Each row of a before or after table is a point. The points were changed in one or more steps. Then noise was added and the rows were shuffled. The steps act on columns, c1 being the first. Name the steps. A step turns or swaps two columns, mirrors them in a line or flattens them onto one, adds a multiple of one to another, or multiplies or shifts one. Angles are multiples of 10 degrees, from the lower column toward the higher: turns from -170 to 170, lines from 10 to 170 but not 90. Use the fewest steps. Two steps may share a column if one is a turn and the other turns, adds or multiplies; they go together, in the order done. Otherwise the lowest column goes first.

Before (11 x 3):
[[-27 -76  76]
 [ 19  -9   1]
 [ 59 -11  -1]
 [ 51  59 -81]
 [-28  16  -3]
 [-55 -51  51]
 [-31  29 -63]
 [  4  31 -35]
 [-31  -6 -64]
 [  2  23 -12]
 [ 31  41 -22]]
After (11 x 3):
[[ 64   2 -13]
 [ 21   2 -10]
 [-33 -66   5]
 [-55  42 -64]
 [  2  -7  22]
 [-23  63 -89]
 [ 27 -16  41]
 [  3 -30  39]
 [-35 -54  39]
 [ 51 -67  73]
 [-29   1  15]]
Steps: mirror c2 and c3 in the line at 40 degrees

Before (12 x 6):
[[-41 -56 -57  85  36 -49]
 [ 36 -23  10 -37  20 -54]
 [-36  39  60  51  42   1]
 [ 11 -47 -42 -50 -25 -35]
 [ -6 -16  64 -31   9  14]
 [ 10  28  19 -15  -3 -38]
 [ 48  25  35 -12  -8  10]
 [-67 -34 -68  18  72 -34]
 [ 34 -21 -30 -57  39 -12]
 [-44 -36 -18  52  95 -27]
 [  9 -34 -35 -36  15 -58]
 [-43  13  42  56  33  33]]
After (12 x 6):
[[ 45  24  31 -12  -1  12]
 [  6 -37 -34 -33  -3 -60]
 [ 38 -26   9 -35  -4 -56]
 [ 11 -50 -40 -52 -10 -32]
 [-45 -35 -20  66  10 -23]
 [ 11  26  22 -16  -2 -36]
 [-36  42  64  55   7   4]
 [-45  14  41  64  11  35]
 [ -5 -11  64 -25  -5  12]
 [-62 -28 -69  29   4 -30]
 [-40 -58 -60  88  15 -47]
 [ 35 -23 -27 -50  -5 -14]]
Steps: flatten c4 and c5 onto the line at 10 degrees

Before (10 x 8):
[[ 16  43   7  -2  -5  30   2  13]
 [ 19  21 -12  41  -5  30  16  33]
 [  7  14  -8   0 -40 -17  28   1]
 [-40   0  32  11   8  -5   2 -51]
 [-14 -36  21 -22  -5  16 -22 -39]
 [ -5 -26  57 -37   5 -33  20 -23]
 [-38 -12  31  -7  26 -12 -34 -18]
 [ -2 -12  29  -3  20 -23 -28 -48]
 [ -3  -5  29 -13 -48 -23  -8   4]
 [-29 -12 -13 -19   4  -2 -24 -21]]
After (10 x 8):
[[-33 -11   2  11 -32 -17   7 -25]
 [ 33  42  12  -7  21  17 -27 -34]
 [ 30  11  24  -5  45 -22   4 -25]
 [ 47  22  -6   6  16  -3 -60 -14]
 [ 11  13  36   7 -40 -23  -3 -26]
 [-15  44  69  11  18 -33 -19 -16]
 [ 32  -9  24 -10  38  -5 -95 -33]
 [-16 -31  34  30 -11  29  36   6]
 [-32 -42 -29 -17 -26  31  39  20]
 [ 64  15  30  -3  31 -12 -78   4]]
Steps: multiply c1 by 2.5; turn c1 and c7 by 110 degrees; turn c2 and c4 by 140 degrees; add 1 times c4 to c3; turn c5 and c8 by 40 degrees

Before (12 x 11):
[[-11   4  14  16 -12  -9 -13  23 -10  14  22]
 [-12   0   5   8  19  20  14 -18  -7 -20 -21]
 [  5  16  10 -22 -31 -20   5 -10 -20  -9  24]
 [ -9 -26  -6   4 -24 -11  -8  13  13  -6   4]
 [  3  20   5   8  13 -16  21   5  26 -18  15]
 [-20 -14  14 -15 -20  -7   2  18 -14  18  20]
 [-21  22 -20 -19 -25  10  16   2   7 -14  -8]
 [-23  19  16  -9 -26   2  21  19 -13 -20   2]
 [  7  10   0  -8   1 -10  24 -11 -21   3 -27]
 [ 10 -13   5  -6 -38   6  -4 -15  16   9  -1]
 [-26  -1  -4  23 -33 -21   0  -8  26  24  10]
 [ -1 -16  -5  25  14  -2  28  19 -21   6  10]]
After (12 x 11):
[[  7  11 -21  -7   3 -10  24 -10   0   3 -27]
 [  3  20  26   8  33 -16  22   4   5 -18  15]
 [-26  -1  26  23 -82 -21   0  -9  -4  24  10]
 [-21  22   7 -19 -62  10  16   1 -20 -14  -8]
 [  5  16 -20 -22 -77 -20   6 -10  10  -8  24]
 [-12  -1  -6   8  47  20  14 -18   5 -20 -21]
 [-20 -14 -14 -15 -50  -7   2  18  14  18  20]
 [ -9 -26  13   4 -60 -11  -8  13  -6  -6   4]
 [ 10 -13  16  -6 -95   6  -4 -15   5   9  -1]
 [-11   4 -10  16 -29 -10 -13  23  13  14  22]
 [ -1 -16 -21  25  34  -2  28  19  -5   6  10]
 [-23  19 -13  -9 -65   2  22  19  16 -20   2]]
Steps: swap c3 and c9; multiply c5 by 2.5

Before (12 x 12):
[[ -5  -7  26 -27  36  -9  41   8  -7  18 -72  38]
 [  8  24   8  -9  42 -16  22 -36 -26 -29 -45  46]
 [ 29   4   7 -27  12 -63   2  -3 -35  16 -22  52]
 [  3 -14  40   2  26 -10  49 -14  16 -14  -2  31]
 [ 41 -26   3 -13  37 -29  18 -39  -7  37 -30 -38]
 [ 95 -27  22  27  28  14   1 -10   9  21  -6 -11]
 [ 26 -51  14  -3  70   2  13  17   4 -11 -14  -7]
 [ 60 -24 -19 -14  60   3  16 -11  -4  64  18  14]
 [-17  82  37  31  19   4  24  24  -9   0  -5 -27]
 [-18  59  29   4   6  47 -28   0  25  13  15 -40]
 [ 33  65  14   6  25  17   2  16  59  -5  14 -41]
 [ 28  66  -2  -8 -27  22  28  23 -16  -9  14 -32]]
After (12 x 12):
[[ 32 -61  17  65  24 -13  11 -43  61  -5  16   8]
 [ -6  -6 -26  33  37 -25 -33  38 -10  17 -73  14]
 [  4  -5 -39  63  26 -30 -39  33  16 -13  -2 -10]
 [  9 -25   5  50  43  -9 -28  53 -26 -28 -43 -30]
 [ 96  13 -33  89  30  -8  10 -12  10  21  -6 -11]
 [ 25 -54  34  52 -28 -35   0 -34 -16  -9  16  16]
 [-19 -66   3  64   6  -9  54 -40  23  14  13  -6]
 [ 28  39 -36  57  69  -8  -6 -11   5 -11 -14  16]
 [ 29  -8  -5  33  10  40 -48  52 -35  16 -23   3]
 [ 39  22 -14  51  40   6 -34 -32  -9  38 -31 -44]
 [ 62  32   7  46  58 -15  -8  14  -4  63  18  -9]
 [-19 -89  10  92  20 -20 -14 -30  -9  -5  -7  21]]
Steps: turn c2 and c3 by 150 degrees; shift c4 by 60; turn c6 and c7 by 130 degrees; mirror c8 and c12 in the line at 50 degrees

Before (13 x 14):
[[ 10 -20 -22 -48 -13  16   5  -5 -25  -1 -19  -5  25  11]
 [ 16  -6  35   2  12  12   3  11   1   3  -3  48 -95  21]
 [ -6   6 -19  31 -25  -7 -11   4 -32  32  10  -9   2  13]
 [ 15  -3 -34  17  -9  -3  37  -7 -37   5   4 -13  18 -16]
 [-50  33 -22  -7  20  41  30 -44 -22  12  -3  21  -6   9]
 [-22  -9 -27  33   8  -2  11   6 -16  31  46  29  30   5]
 [ 14 -14  51  16 -28  -6  25  -7 -13  26  22   9  21   7]
 [ 21  -7 -29  12   2  -3   5 -35   6 -10   5 -14  -9  13]
 [  5 -13 -30 -24 -21  -1  -9 -17 -13 -28  41  93   7   7]
 [  2  -1 -33  19  -8  37  -3 -11 -33  21  24 -10  17 -18]
 [  6  -2  -7  24  -8  -2  -4  17 -13 -21  15  -1   4   2]
 [-34 -10   5 -80 -40  23   9  -3 -28  25  18 -14  -5  -7]
 [ -4 -14 -30  13 -28  18  -3 -10   3  23 -14 -11   2 -61]]
After (13 x 14):
[[  5  -1  -8  24   6  -1  -5  33 -12 -16  14   0  -8   2]
 [ -5   7 -18  32  23  -7 -11 -28 -30  41  10  -9  -9  13]
 [-35  -9   4 -82  39  22   7 -26 -28  30  15 -14 -10  -8]
 [  6 -14 -31 -26  17   0 -10  15 -14 -44  37  93 -13   8]
 [ 16  -2  36   1  20  11   3   6   2  11   1  49  95  21]
 [ 21  -6 -27  12   2  -5   6 -16   6 -37   6 -16   7  13]
 [-21 -10 -26  33 -19   1  11 -26 -18  43  44  29 -25   4]
 [ 12 -12  50  18  21  -3  25 -33 -15  25  21   9 -29   7]
 [ 13  -2 -31  16   4  -4  39 -10 -36   3   2 -14 -21 -15]
 [  2  -1 -33  20   4  37  -2 -30 -35  19  25 -12 -18 -17]
 [  8 -20 -24 -48   2  18   4  -2 -26  -4 -18  -7 -27  10]
 [-49  32 -23  -5 -16  44  29 -46 -22 -15  -4  20  14  10]
 [ -5 -12 -30  14  24  21  -4 -30   3  20 -15  -9 -12 -60]]
Steps: turn c5 and c13 by 160 degrees; multiply c10 by 1.6; turn c8 and c10 by 40 degrees

Before (9 x 20):
[[ 46  45  38  -6   3  42  22  42 -43   2  20 -25  30 -51 -42  16 -68 -11
  -10  25]
 [ 46 -14 -22  29  -9  11 -27   2 -20 -17  52  25 -28   1  41  23  13 -22
   -2 -21]
 [-14 -36  35   3  13 -13  23  26   4  13  -8  43  43 -51  -6 -26  15  20
  -35 -15]
 [ -1  45   5 -34  36  31  32   7  -3 -33  15  39  41 -50 -27   0 -47   9
   18 -31]
 [-15 -39 -33  -8  11  -4  16  16   0  35 -30   9  38  46 -36   6 -13  25
    4  -1]
 [-10 -17  -4  43  -5  -8  29  31 -18   8  17 -25  -7  19  25  61 -24 -59
  -31   3]
 [-13  16  23 -31   3  30  16 -29   6  -2  18  12   7 -17  10  19  10   5
   28  38]
 [-20   8 -15  -6 -40 -32  10 -30  -4 -32 -31  35 -27 -31 -27 -21  20  20
    2  56]
 [ 26 -16 -16 -23  29 -22  -6 -30  22  23   9 -13 -14 -35  12   7 -19   9
   -2  -7]]
After (9 x 20):
[[ 47 -17  49  26  -7  15 -29   6 -19 -14  52  29 -29   1  42  24  16 -26
    1 -19]
 [-18 -37 -93  -9  10  -8  16  16   2  33 -30   9  35  45   8   5 -13  27
    7   2]
 [-11 -32  24   2  11 -15  24  24   1  13 -11  45  43 -50 -32 -27  16  23
  -34 -14]
 [-11  18  42 -26   4  26  12 -27   3  -2  18  11   9 -20 -15  19  13   4
   28  41]
 [ -2  45 -41 -31  33  35  31   4  -4 -35  18  39  42 -52 -19  -1 -46  10
   20 -32]
 [ -8 -14  40  42  -4 -11  30  29 -17  10  18 -27 -13  20  19  61 -24 -55
  -29   6]
 [ 28 -18   2 -27  30 -18  -5 -31  21  23   8  -9 -16 -38  17   7 -20   9
   -2  -6]
 [-21   5 -60  -8 -46 -32  10 -29  -4 -30 -31  34 -24 -33  -1 -20  22  20
    0  57]
 [ 42  45 -38  -5   4  42  20  44 -43   1  19 -24  31 -51 -56  17 -66 -15
  -11  29]]
Steps: turn c3 and c15 by -60 degrees; multiply c3 by 2

Before (9 x 24):
[[  0  -4 -42 -25  -4  13   9 -36  34 -43   1 -12 -26 -16 -24  -3  43  41
   -9   2  32  63  -9  18]
 [-16  13   3   1 -53  16 -15 -46  20 -15   7 -31 -23 -17 -31 -17  38  38
   -9 -40 -29  37  23  11]
 [ 10 -18  -1 -44   4  -3  10   6  30  43  46  48  -5  24  34  38 -43 -31
   34  33   6 -32  15  -6]
 [-36  43   3 -16   2 -10 -12 -48 -38  35  -6  19   3  20   3 -54  17  10
   -4 -18 -15 -10  10  33]
 [ 18  -7  35 -30  23 -47  10  19   9  42  32  42   4  24  32  34 -25 -33
   28   5  51 -24  10 -30]
 [ 50 -12 -11   2  13 -22  37 -30  50  49  27  31 -35 -36   1  36  -6  -6
   25   4  11  10 -19   8]
 [ 56 -22  -5 -23  10  12  29 -13  20   9  46  33 -23 -35  -1  44 -24 -34
  -12 -15  16  -8 -13   8]
 [-16  35  17  -6  -4  -4  -8 -45  -7   7 -30  -1  17  26 -50 -10   8  27
  -11  -6 -28  12  51  23]
 [-31  61  17 -57  31 -31 -21 -17 -21  58   5  25  33  11  22  -6 -29  -8
   -3   7 -36 -50 -51 -21]]
After (9 x 24):
[[ 57 -23  -7 -25 -25  14  31 -13  22   8  30  88 -24 -28   3  46 -23 -33
  -14 -14  15 -12 -13   8]
 [ 13  -4  34 -29   9 -44  11  20   8  45  13  64   3  20  29  35 -24 -30
   29   7  51 -34  11 -29]
 [ 51 -14  -9   3 -12 -21  37 -29  49  53  13  95 -38 -34   1  36  -5  -6
   22   2  13  -6 -19  13]
 [-17  14   7   0  -8  12 -15 -47  22 -13  17 -46 -25 -18 -32 -14  39  41
  -10 -38 -26  66  25  15]
 [ -2  -1 -42 -23  33  16  11 -34  37 -43   3   3 -28 -49 -26  -5  39  39
  -11   7  27  35 -11  19]
 [-31  60  14 -57 -14 -31 -23 -15 -19  55  -2 -11  36  28  24  -3 -25  -7
   -8   8 -32 -49 -48 -22]
 [ 14 -18   0 -41  -7  -5  12   3  30  44  26  76  -5  36  34  41 -46 -31
   33  33   7 -15  15  -8]
 [-41  39   3 -15   8  -8 -11 -46 -38  34 -13  -2   2  17   7 -53  19  12
   -6 -19 -15  -9   5  30]
 [-17  35  16  -6  30  -8 -13 -44  -9   3 -28 -23  19  15 -48 -16   8  25
  -11  -6 -29  11  53  23]]
Steps: turn c5 and c22 by -60 degrees; turn c5 and c14 by -40 degrees; turn c11 and c12 by 20 degrees; add 1.5 times c7 to c12

Before (13 x 48):
[[-34   6 -55   2  15  20   0  11 -24  15  30   8  17  -2  25 -19  19  -1
  -23 -55 -59  13  32  27  -3 -11 -32 -27 -27 -20  10  23  -1  -1  20  13
  -19 -15   9 -53 -34  -4  13 -39 -15   4 -13  -5]
 [ 12   9 -14   5  37 -13 -10  18 -13  -4  12 -32  28  -8  13  -8 -26  -4
    6 -42  18  16  15 -10   4  -7  -1  16   2  -6  38 -10   6  35  27 -18
   26 -37   3  11 -11   5  31  -4 -12 -12  -4 -20]
 [  5 -13   8  29  11 -29  -4   9  13  -4  -4 -16  -4  12   9  33 -20  18
   20  31   4 -24  -4  -8  -6  28  27  21  29  23  38 -14  -6  21  21   8
   20 -16  10   4   8 -11  23  20 -16  -8  22 -10]
 [  7 -28  22 -10 -22   7 -12 -49   3  -1 -16 -39 -28  22 -37  16   4  36
    5   9 -30  -4 -20 -28   1   8   9  40  -4  31   9 -11  39   4  19   5
   42   2  30 -10  -1 -18   9   5  15 -24  40  30]
 [ -5   9 -24  12  25   4   6  16  -1  21  23  -3  31   4  36   6  19 -26
   -6  -3 -20   6  -5  -3  10 -22 -10  41  -7  -4  35   5   0  21  21 -26
  -13 -15   8  -8 -43  15  13 -21 -13  20  -1 -17]
 [ 25 -17 -39  14  34 -19  13  26 -28  13  19 -16  -1 -24  34  14 -14  -8
  -13 -41 -21  -6  -1  -4  26 -12  -9  -2 -15 -27  43   6 -13  42  16 -13
  -25 -33   1   8 -19  30   5 -29 -31   1  -6  -6]
 [-27  11  -2 -26 -14  58 -17 -57 -15 -19  -2  49 -39  25  -8   8  34  28
   12 -21   6 -24  30  30  -5  -4  17 -16 -56  22 -12   6   0  -8 -25  14
  -33  20 -67 -11 -17 -42  -9   5  25  13  19  20]
 [-22 -17  10   6  19  -7   2 -10   7  12  -8   0 -21   4   0  41 -19   4
   15  15  17   5 -29 -32   8 -11   2  29  17   1   7 -25  16  17 -12  -4
   36 -10   5  -3  19 -12  24  25 -24 -35  29   1]
 [  3   7 -35  36  13  14  10   0 -44  -5  37 -15   2 -10  35 -35  41 -16
  -31 -33 -53  17  16   6   4 -19 -43 -26 -21 -25  23  -4 -17  -5  18 -25
  -10   1 -30 -33 -25  -1  20 -52 -13  27 -12 -23]
 [-18   5 -14   0   7  39 -52 -28 -18  20 -11  12 -40  48 -21  13  26  37
    7  -4  -5 -19  22  12 -25 -24   1 -24 -61  42 -25   8  -7 -11 -16   4
    1  29 -38  -9  -8 -19   4  11  15  13  38  41]
 [ 24 -10  15  15  32 -37  11  -5  27  19  26 -25  26  -9  17  31 -41   4
    3  -2  13  -2 -26  -9   1   2  11  26   6 -14   3 -21  19  43  39 -13
   15 -17  17 -19  26  13  19   3 -16   8   8  -8]
 [  7 -11   8   9   3  11   8 -42  17  -1 -13   0 -19   8  15  35 -10  35
  -21  28   9 -24  -2 -38 -11   2  15  37  -9  38   3 -29  16 -17  36  -3
   42 -14  16  -4   5  14  21  31 -11 -32  15  12]
 [-21  14   4  -7   0  39 -45 -31  12 -27 -36  11 -31  25 -20  23  -8 -11
   -8  -5  11 -28  22  35  -7  -6  11 -28 -49  27  -2 -10 -10 -18 -24   0
    1  38 -16  24  -1 -41 -41  -9  17  -4  27  29]]
After (13 x 48):
[[ 23  -9  15  14  28 -40  11  -6  26  15  23 -26  23  -9  -4  32 -42  16
    5   0  14   0 -30 -13   0  11   9  27   6 -14   4 -20  19  43  42 -13
    2 -18  16 -19  28  14  18  -5 -19 -10   7  -8]
 [-17   2 -15  -2   5  38 -53 -26 -15  20 -12  13 -43  47  -6  13  35   2
    9  -5   0 -21  23  15   3 -14  -1 -22 -57  39 -22   6  -8 -11 -16   3
   40  30 -38 -10  -9 -20   6 -15  15  -8  39  44]
 [-22 -16   9   2  19  -6   0 -10   7  10  -5  -4 -29   3  -8  42 -17  35
   17  15  15   6 -28 -34   2   0  -2  24  20  -3   6 -25  14  18 -15  -3
    6  -9   3  -3  15 -11  22 -13 -22  39  29   4]
 [ 24 -16 -40  15  31 -21  14  29 -31  14  15 -13   6 -24  20  11 -31 -28
   -9 -42 -21  -9   2   0   0 -46 -13  -2 -14 -30  44   7 -12  39  15 -14
   -6 -32   1  11 -20  33   5  27 -29 -12  -4  -8]
 [  4   6 -36  34  13  11  10   4 -44  -4  34 -13  20 -12  53 -36  16 -11
  -35 -32 -51  16  17   6  -3 -95 -45 -26 -21 -24  24  -4 -18  -5  18 -24
  -14   4 -28 -31 -23  -2  21  38 -17 -47 -10 -21]
 [ -7  11 -24  11  29   5   5  20   1  17  20  -4  38   5  41   7   1 -13
   -5  -4 -20   6  -4  -5  -2 -82 -10  43  -9  -2  34   4   0  24  21 -24
  -26 -16  10  -8 -41  15  13  11 -12 -23  -2 -12]
 [-20  13   2  -9   0  39 -45 -33  13 -27 -37   9 -29  24 -23  24   3  -1
   -5  -3  10 -32  25  35   0  28  11 -29 -49  25  -4 -13 -10 -17 -27   3
   -7  37 -12  26  -2 -45 -41  10  17   3  28  32]
 [  9 -12   8   9   3  10   5 -41  17  -2 -11   5 -31   9   7  35 -16  46
  -22  28  11 -24  -2 -37   1 -11  12  36  -6  40   2 -26  15 -19  34  -2
   36 -18  15  -7   3  15  16 -18 -10  41  15  12]
 [-34   2 -55   4  16  23  -2  10 -27  15  27   7  25  -6  31 -18   4 -18
  -23 -54 -61  11  31  29  -1 -60 -33 -23 -29 -20   8  24   1   0  21  13
   -2 -16  10 -49 -37  -7  14  32 -16 -22 -16  -8]
 [  5 -33  26 -11 -21  10  -7 -49   2   0 -18 -42 -29  23 -28  21  20  43
    5   8 -32  -5 -22 -28  -4  53   9  40  -6  34   6 -12  42   3  17   5
   36   3  33  -9   0 -17   7   5  15  21  42  32]
 [  8 -20   9  29  10 -29  -5   6  18  -3  -7 -19 -12  11   1  30 -25  20
   22  32   6 -23  -7  -6  -1  30  26  22  30  25  37 -14 -10  22  21  10
   14 -17  10   2   6 -13  22 -15 -15  15  23 -11]
 [-28   7   1 -28 -13  60 -16 -57 -16 -21  -1  48 -39  24  12   7  35 -33
   11 -18   9 -26  32  28  -2 -18  19 -17 -55  21 -10   6   0  -9 -21  14
   31  17 -67 -12 -17 -40  -8  -9  23 -10  20  22]
 [ 15  13 -15   6  37 -11 -12  18 -12  -2  12 -33  30  -9  -2 -14 -30  27
    4 -43  14  14  14 -11  -1  -5  -1  14   6  -7  37 -10   5  33  28 -18
   -4 -36   3  11 -10   2  28   9  -9  10  -9 -20]]
Steps: add -0.3 times c44 to c13; turn c44 and c46 by 160 degrees; turn c15 and c17 by -30 degrees; add -1.5 times c15 to c26; swap c18 and c37; multiply c25 by 0
